Every row gives one point. Each table stands for the endless flat space through its points: a line for two points, a plane for three, and so on. The two share one point or none. Which?
(in the rows, 128 means zero)

First (2 x 3):
[[123 132 172]
 [103 117 137]]
Second, 2 rows:
[[101 145 162]
 [117 125 138]]
They share: no point

First, 2 rows:
[[161 143 136 145 128 127]
 [146 140 160 133 107 103]]
Second, 5 rows:
[[151  93 134  97 152  95]
 [183 132 151 115 114 116]
 [171 170 135 145  72 116]
 [163 135 164 131 120 119]
 [140 133 196 156 126 141]]
They share: [151 141 152 137 114 111]

First, 5 rows:
[[150 117 101 127 127 146 144 171 169]
 [166 130 108  95 145  88 106 160  97]
 [159 137 109 126  93 135  98 131 136]
 [159 147 109 151  92 156 108 143 150]
 [143 138 102 125 140 132 126 186 154]]
Second:
[[167 157 102  76 126 113 132 153 145]
 [158 136  84 100 138 128 111 159 118]
 [134 101  93 143 134 135  91 169 121]]
They share: [149 129 104 110 126 121 114 161 141]

First (2 x 12):
[[111 115 116  94 141  82  96 123 136 113 137 127]
 [114 111 118 101 146  89 104 125 137 105 138 120]]
Second:
[[125 103 130 110 133  78 114 135 144 113 125 115]
 [109 111 110 106 169 114 110 119 132  81 153 111]]
They share: [117 107 120 108 151  96 112 127 138  97 139 113]

First (2 x 18):
[[110  93 167 126 121 109 135 102 120 110 129 152 119 112 100 145 152 131]
 [130 129 159 134 109  93 135 114 108 118 121 116 151 144 112 113 156 135]]
Second:
[[109 116 157 126 117 106 142 117 121 101 149 110 124 117 106 149 151 117]
 [104  99 166 146  94  69 133  88 125 153 105 162 131 145 139 103 150 133]
 [103 108 157 126 103  94 134 101 115 117 133 124 124 129 118 137 149 121]
 [121 102 172 150 106  76 134  95 124 150  97 172 142 144 127  95 155 145]]
They share: [120 111 163 130 115 101 135 108 114 114 125 134 135 128 106 129 154 133]

First (6 x 24):
[[ 95  90 130 134 171 133 117 132  99 170  93 124 119 109 163 112 115 168
  117  77 163 183  93 145]
 [172  77 175 115 138 160 174 149  98 135  70 122 157 157 140 157 138 121
  124 132 101 130 156 124]
 [136  62 151  94 123 117 178 185  72 136  49  73 120 169 160 131 124 128
  119 131 141 160 140 147]
 [ 91  71 109 157 180 103 117 134  80 195  73 101 103 121 191  94 114 190
   97  66 167 187  99 160]
 [ 97  77  94 145 206 114 123 145  82 165  79 125 162 175 187 109  93 159
  103  96 161 173 133 142]
 [173  74 170 114 151 147 171 161  86 128  68 114 165 181 153 159 131 120
  116 133 101 131 173 119]]
Second:
[[125  93 144 101 166 165 117 157 104 145  87 129 154 103 143 128 131 152
  115 118 143 171 117 124]
 [153  89 110  89 177 148 132 167  99 150  92 124 134 116 133 120 110 136
  136 109 146 157  90 135]
 [139  81 122 115 174 129 167 147  94 135 107 139 134 147 133 124 103 124
  153  96 137 159  81 142]]
They share: no point

First (3 x 24):
[[131  92 107  96 108 109 105 131 122 140 145 147 121 155 159 122 107 161
  173 127 160 118 130  96]
 [122  99 102 106 109 123  98 124 106 143 172 141 139 146 150 117  97 143
  170 135 161 105 145 102]
 [138  93 104  96 101 113 110 140 122 143 136 139 115 154 166 131 103 165
  166 125 157 115 127  98]]
Second, 3 rows:
[[130  64 122 133  76 106 116 111 119 133 148 165 112 153 149 134  98 165
  157 143 194 103 141  64]
 [139 103  86 108 126 126  85 136  79 171 171 122 145 143 146  99  92 132
  189 126 150  95 152 118]
 [123  96 116 109  73 115 108 118 135 128 166 138 126 157 157 131  80 168
  151 143 164 113 140  90]]
They share: no point
